Every row gives one point. The points of each table are mixes of a few directions, plus a little noise. How many directions does each table use, and how many do they share? Where both have some left over, give the other angles between the two spaces (their principal angles), to ten degrees, smallest first.
(in the rows, 128 means zero)

First (4 x 2):
[[117 129]
 [160 125]
 [ 53 134]
 [182 123]]
Second (5 x 2):
[[176 123]
 [ 93 131]
 [199 122]
 [ 90 131]
 [ 84 132]]
Directions: first 1, second 1, shared 1

First (7 x 4):
[[137 134 133 180]
 [127 127 126 116]
 [141 135 135 198]
 [143 135 135 207]
 [119 124 124  78]
 [113 121 121  48]
 [117 122 122  70]]
Second (5 x 4):
[[124 126 125 100]
 [150 139 137 249]
 [118 124 124  80]
 [121 124 125  89]
 [128 129 128 123]]
Directions: first 1, second 1, shared 1

First:
[[134 126 114 123 123 118]
 [177 110  92 114 117  83]
 [ 73 149 146 137 133 168]
 [ 89 141 158 140 138 165]
 [237  84 140 128 132  71]
 [204  96 184 145 145 111]
 [ 74 147 169 145 141 180]
 [ 97 143  82 113 114 124]
 [ 67 155  66 108 109 133]]
Second, 9 rows:
[[174 113 204 154 108 103]
 [109 128 112 107 129 155]
 [107 163  28 166 172  59]
 [104 126 113  96 126 170]
 [ 80 131  76  81 136 188]
 [170 111 206 146 105 116]
 [141 118 162 124 116 139]
 [137 143  98 167 147  68]
 [129 118 152 111 117 158]]
Directions: first 2, second 2, shared 0; angles 30, 60

First, 9 rows:
[[142 123 139 138 125 124 117 124 140]
 [148 117 165 141 120 128 114 119 149]
 [106 140 110 135 135 113 118 124 133]
 [ 75 142 175 129 121 127 124 109 150]
 [153 132  81 162 139  90  86 129 146]
 [127 143   7  93 152 132 173 163  60]
 [126 129 124 127 130 129 130 131 123]
 [122 126 153 128 123 133 128 122 136]
 [155 102 201 101 107 177 163 129 118]]
Second, 9 rows:
[[136 140 131 126 137 124 135 126 133]
 [185 237 153 110 188 100 189 117 166]
 [146 163 137 122 147 118 147 124 140]
 [136 143 132 126 137 124 136 127 132]
 [130 131 128 128 129 127 127 128 128]
 [ 77  29 107 144  75 153  73 140  93]
 [107  87 118 134 106 139 107 133 115]
 [113  99 121 132 111 135 112 132 118]
 [125 121 126 129 124 129 124 129 126]]
Directions: first 3, second 1, shared 0; angles 90

First, 8 rows:
[[162 142 142 160 113  75 112 142 116 139 129 126]
 [ 97 119 120 153 146 249 154  99  78 111 183 157]
 [134 124 123 138 144 175 123 120 115 118 133 134]
 [166 138 129 155 120  68 106 139 119 132 124 121]
 [125 159 136 129  92 165 100 146 147 139  82 112]
 [ 95  94 158  99 152 133 187 111 126 135 171 154]
 [177 134 129 136 139 105  88 142 145 127  87 111]
 [ 67 116  86  55 116  56 156 120 176 122 114 110]]
Second (11 x 12):
[[117 183  93 151  58 111  83 148 131 133  89 100]
 [106 135 141 103 113 155 131 136 153 138 101 122]
 [ 90 134 166 150  90 112 178 127  96 153 186 155]
 [173 130  85 132 151  99  79 130 139 106  93 104]
 [124 157  86 146 110 192  88 128 120 111 102 112]
 [128  92 165  77 169 135 155 127 166 135 114 134]
 [113 146 104 190 111 186 133 110  59 116 189 148]
 [112 134 125 169 117 164 146 114  77 124 183 149]
 [124  92 173  92 160 114 170 125 148 141 141 144]
 [165 109 123 120 159  66 118 128 140 121 121 122]
 [156  96 147  76 170  75 128 135 180 130  89 117]]
Directions: first 5, second 4, shared 4

First:
[[153 151 125 157 136 113 122 177  73  81 136 116 101 130]
 [113 125 123 114 118 128 140 108 156 169 111 131 138 123]
 [125 107 140 119 137 144 117 108 143 117 147 136 142 135]
 [160 188 106 169 117  87 142 211  47 102 103 103  78 116]
 [129  96 148 122 148 152 104 109 136  88 166 138 144 143]
 [115 103 138 111 133 145 121  95 161 138 138 138 148 133]
 [ 93 135 108  98  95 119 164  86 192 239  73 132 144 109]
 [134 142 121 135 124 118 134 144 114 129 119 122 117 124]
 [132 104 145 125 145 147 108 115 131  92 159 136 139 139]]
Second, 10 rows:
[[126 126 123 130 128 129 118 131 128 123 132 124 131 126]
 [125 125 123 132 128 128 118 132 128 122 131 125 129 127]
 [145 143 152 109 126 126 177 110 126 156 106 146 114 138]
 [113 115 108 144 129 131  86 144 130 104 146 112 140 120]
 [107 110  97 151 131 132  65 152 131  91 154 105 145 115]
 [161 155 174  93 125 124 219  95 124 183  87 161 103 147]
 [116 117 110 142 130 129  93 142 129 107 144 115 137 120]
 [170 164 190  81 125 121 249  82 122 200  76 172  94 151]
 [103 107  92 155 130 131  57 156 132  86 160 102 148 114]
 [116 118 112 141 129 129  95 140 129 108 142 116 137 122]]
Directions: first 2, second 1, shared 0; angles 60

First, 9 rows:
[[118  52 114 105  90 111 130 119 130 111  86 109 151 144 116 104  92 139
  135 169]
 [114 161 136 142 174 110 119 163 111 163 170 146 141  89 129 156 193 168
   72 105]
 [157 129 150 138 145 172 138 113 136 133 101 128 103 136 128 128 109  84
  154 120]
 [108 147 124 132 148  99 119 154 115 146 164 138 146 102 129 144 174 169
   85 118]
 [116 191  92 118  64 103 123 101 145  73 168 123 112 167 149 109  94 116
  179 121]
 [125  26 129 109 114 125 133 127 125 131  67 110 155 131 108 111 101 139
  120 173]
 [177 135 177 155 189 207 143 119 132 161  91 137  90 119 125 145 126  65
  145 104]
 [105 101 100 107  83  90 123 125 129 103 129 116 149 142 127 110 110 154
  131 153]
 [132 211 131 146 146 134 125 131 130 130 176 144 106 122 144 145 154 118
  132  90]]
Second, 8 rows:
[[135 116 128 130 127 129 131 126 128 125 116 123 130 130 129 125 125 127
  126 133]
 [173  49 128 142 120 134 150 116 130 107  50  91 138 139 138 108 107 127
  118 159]
 [124 136 128 126 129 127 126 129 128 130 136 132 127 127 127 130 130 128
  129 125]
 [146  96 128 133 125 130 137 123 129 120  96 113 132 132 132 120 119 127
  124 141]
 [153  83 128 136 123 131 141 121 129 116  83 107 134 134 134 117 116 127
  122 146]
 [ 61 249 128 107 140 119  95 147 125 160 248 183 113 112 112 158 160 131
  143  80]
 [ 65 241 128 108 140 119  97 146 125 158 240 180 114 113 114 156 158 130
  142  84]
 [169  55 128 141 121 134 148 117 130 108  56  94 137 138 137 110 109 126
  119 157]]
Directions: first 3, second 1, shared 0; angles 30

First (10 x 32):
[[106 147 130 129 152  95 151 142 130 138 137 121 121 122 119 131 115 140
  131 137 133 121 115 127 102 129 130 134 121 118 135 132]
 [117 137 130 129 141 110 140 135 129 133 133 125 124 124 124 129 121 135
  130 133 131 124 120 128 114 128 128 131 124 122 132 129]
 [ 99 152 130 130 161  84 158 146 130 141 140 118 119 119 117 132 110 146
  132 141 136 119 110 127  94 129 130 135 119 115 138 132]
 [ 93 157 131 131 168  73 165 151 131 144 143 116 117 118 114 134 107 149
  133 143 136 116 106 127  87 130 131 137 116 112 141 133]
 [184  82 123 124  65 215  69  92 123 102 104 148 145 144 150 120 162  95
  120 103 114 146 164 129 194 126 124 114 146 154 109 120]
 [ 94 156 131 131 167  75 165 150 131 144 143 116 118 118 114 133 107 148
  133 143 136 117 107 128  87 130 131 137 118 112 140 132]
 [104 148 130 130 156  90 154 144 130 139 139 120 121 121 118 132 113 142
  132 139 134 120 112 128  99 129 130 135 120 117 136 131]
 [120 135 129 129 138 114 137 134 128 132 131 125 125 125 125 129 122 133
  129 132 131 125 123 127 117 129 129 130 125 123 131 130]
 [159 102 126 126  93 176  95 108 125 113 114 138 137 137 140 123 147 109
  123 115 120 138 147 128 164 127 126 120 139 143 117 124]
 [206  64 121 122  41 249  46  78 121  92  95 155 152 150 159 118 175  81
  117  94 109 153 177 129 220 125 123 108 153 165 101 118]]
Second:
[[ 88 137 146 139 144 100 157 146  95 115 143  96 114  82 125 148  95 139
  135 134 127 117 111 124 151 120 150 124 140 137 126 152]
 [195  94 109 125  70 200  60  89 139 126 105 166 150 171 151 106 184  96
  124 110 120 151 164 122 161 134 118 126 129 149 122 105]
 [102 154 127 142 152  80 144 144 119 147 143 123 121 118 125 129 124 140
  139 143 135 122 113 118 106 132 140 141 116 129 144 129]
 [ 94 159 130 153 146  87 136 151 138 148 129 136 145 124 146 120 130 133
  135 133 129 100 119 135 111 154 132 147 101 130 154 100]
 [104 120 148 110 145 133 167 140 129  98 128  98 118 101 111 149  81 140
  116 122 125 116 118 147 134 116 120 110 147 108 109 149]
 [207 112  89 122  91 157  65  85 126 161 128 171 122 186 125 101 199 108
  140 134 134 180 151  91 114 118 129 137 123 145 129 124]
 [ 84 126 157 122 146 128 170 150 129  93 124  95 130  87 126 151  74 138
  115 118 122  97 117 157 148 127 123 113 142 113 115 139]
 [177 110 109 104 112 166 105 104 157 133 114 153 133 174 120 114 154 119
  118 121 129 149 145 129 105 123 104 123 127 114 118 118]
 [102 141 134 134 146 100 148 142 119 130 138 115 121 110 124 136 112 138
  132 135 130 119 115 127 123 127 136 131 127 127 133 135]]
Directions: first 1, second 4, shared 1

First, 11 rows:
[[ 75 217  20  83 120 140 125  75 150 152 114 141  23 118 170 239 166 155
    7 127 165 180  81  59 115  18  79 201 125  97  58 246]
 [124 132 117 123 128 126 132 125 127 131 124 132 122 128 135 129 131 127
  123 127 133 132 121 123 127 120 128 136 131 119 120 135]
 [134 114  50 123 134  97 180 114  83 164  80 170 112 130 172  90 169 100
  137 126 181 167  53 104 132  80 172 187 154  56  56 142]
 [125 135 142 128 125 137 114 130 139 120 137 118 128 125 119 141 119 135
  121 130 117 121 144 131 127 134 115 116 120 144 142 130]
 [153  88 204 152 130 129 115 157 131 105 149 109 185 132  96  85  97 122
  184 129  95  93 173 170 132 195 138  76 120 163 183  67]
 [144 105 203 144 128 138 105 153 143 101 156 102 171 130  91 109  93 134
  164 129  90  92 180 163 130 189 122  75 117 175 188  83]
 [108 162 113 112 123 143 113 114 150 125 137 120  96 124 129 178 130 145
   84 129 127 137 133 111 120 103  99 136 119 138 126 164]
 [139 114 202 144 127 143  99 151 149 100 158 101 167 128  90 121  94 137
  156 128  86  93 184 160 131 184 116  75 112 178 189  89]
 [104 168  44 105 127 123 145  98 123 153 105 150  70 125 165 170 161 131
   73 129 166 167  77  86 123  58 119 184 136  87  68 191]
 [134 120 149 136 128 128 125 136 130 122 133 124 141 129 118 116 120 127
  141 128 118 118 141 139 130 146 132 114 126 139 143 112]
 [170  55 161 159 138 102 157 156  87 131 111 140 194 134 123  29 122  95
  219 128 129 111 121 166 138 180 187 108 145 113 136  53]]
Second (9 x 32):
[[119 135  92 113 154 113 133 156 106 162 102 123 147 127 115 118 196 109
  129 146 127 156  73 120 177 107 133 187 157 105  72 124]
 [103 163 104  75 184 104  61 224 176 130 127 159  38 112 207 240  91 208
   24 196 174 138  86  97 176  90 117 183 151 178  38 190]
 [135 122 153 141 117 139 126 119 125 116 138 118 144 132 110 116 117 126
  146 118 109 116 152 137 117 151 124 102 119 138 159 110]
 [138 104 106 124 136 103 145 138 125 133 114 167 101 126 182 117 101 134
  126 134 177 130 106 125 119 112 164 138 135 110  97 140]
 [145 102 165 156 111 139 147 106 107 122 134 103 191 136  75  67 143  92
  192 104  91 114 156 155 120 168 133  94 121 122 180  77]
 [165 119 147 184  97 162 143  98  37 107 112 120 154 150 101  77 119 131
  193 106  77 134 131 108  97 194 141  98 135 122 159  61]
 [140 148 112 163  68 168 157  29  91 101 130 133  94 140 133 126  92 134
  134  80 116 133 159  97  44 133 116  85  99 105 178 139]
 [ 81 158 106  69 167 104 102 169 207 160 140 111 123 108 118 186 183 118
   63 157 147 135 111 142 188  64  95 181 132 138  86 185]
 [126 101 165 126 119 120 137 113 178 121 156 118 159 122 110 104 111 101
  147 110 134  95 178 172 114 132 129  87 102 134 181 127]]
Directions: first 2, second 5, shared 2
